Every row gives one point. Each copy is the shape, with its points in the same order, stretched, turned, moved and blurred by noise. Some copies are also mirrored. Which?

Shape (7 x 3):
[[ 26   1   4]
 [ 46   4  -6]
 [-40 -26  50]
 [  8  44 -12]
 [ -2  28 -25]
 [ 28  14 -17]
 [  3 -51  18]]
Copy 1 (7 x 3):
[[  7  -9 -45]
 [ 15   1 -70]
 [-24 -64  36]
 [ 43  24  -9]
 [ 19  34  -4]
 [ 16  19 -44]
 [-47 -40 -31]]
Copy 1 is: only turned
Copy 2 (7 x 3):
[[ 33   5  26]
 [ 58  19  32]
 [-51 -66  -4]
 [  6  53  37]
 [ 19  55  10]
 [ 48  37  20]
 [ 34 -49 -15]]
Copy 2 is: only turned
Copy 3 (7 x 3):
[[  2  19   0]
 [ 15  44  -2]
 [-57 -72  59]
 [ 12  22 -48]
 [ 24  14 -47]
 [ 17  30 -22]
 [-27 -28  55]]
Copy 3 is: only turned

Shape (9 x 4):
[[  5 -12  38  -9]
 [ 14  17 -27 -26]
 [-43  12   8 -16]
 [ 27 -21   7  13]
 [-49   1  36  25]
 [ 43 -19 -28 -21]
 [-17  15  67  31]
 [-55  49 -12  13]
 [ 24 -73   9 -19]]
Copy 1 (9 x 4):
[[ 25   8  44  17]
 [-26 -37  24 -19]
 [ 12  12 -10 -28]
 [-18   9  51  29]
 [ 16  57 -21   8]
 [-33 -32  62  -8]
 [ 29  48   3  63]
 [-22  24 -59 -16]
 [  8  13  86 -20]]
Copy 1 is: only turned
Copy 2 (9 x 4):
[[-33 -18 -44 -14]
 [-27 -38  36  41]
 [-72  24 -10  15]
 [ 25 -30   3 -13]
 [-46  54 -29 -28]
 [ 25 -58  27  32]
 [-39  15 -39 -53]
 [-67  50  42  16]
 [ 31 -35 -50   5]]
Copy 2 is: mirrored

Shape (9 x 6):
[[ 17   0  12   0 -20  26]
 [ -3 -11 -25 -30  39  -4]
 [ -2  -9 -47 -39  23 -48]
 [ -7 -21   3  47 -37 -28]
 [ 26  55 -25  -6  42 -12]
 [-29   1  30  44  19  14]
 [-17  54 -37 -25  19  47]
 [ 19 -36  32 -42  28 -42]
 [ 60 -34   6  15 -26  53]]
Copy 1 (9 x 6):
[[ 20 -21  19 -10  -8 -13]
 [ 27  12  13  22  41  20]
 [ 47   8  -9  50  39  48]
 [  6 -19 -51   7 -10 -26]
 [ 76   5  37   8  62 -42]
 [ -9  11 -19 -45  23 -67]
 [ 44  28  43  27  16 -70]
 [ 39  16   7 -42  46  93]
 [ -3 -63  20  10 -14   1]]
Copy 1 is: only turned
Copy 2 (9 x 6):
[[-28  -3  28  20  -8 -25]
 [ 36  33  11 -12  -3  12]
 [ 37  57 -34 -13   9  21]
 [-65   6   2  16 -19  24]
 [ 29  13 -42 -52 -29 -19]
 [-32 -19  37 -18 -21  27]
 [  6  66  33 -46   3 -36]
 [ 46 -21 -27  19  15  25]
 [-29 -33  58  56 -54 -49]]
Copy 2 is: mirrored
Copy 3 (9 x 6):
[[ -8   5 -33  19  -7   1]
 [-54  27  27 -17  24 -44]
 [-11  31  57 -10  38 -10]
 [  8 -53  14  33   2  66]
 [-12   1  -4   9  71 -14]
 [-55 -59 -11 -10  -5  -8]
 [-21  59 -58 -67   9 -14]
 [-22 -37  69  46   6 -79]
 [-52  31 -46  57  25   8]]
Copy 3 is: only turned
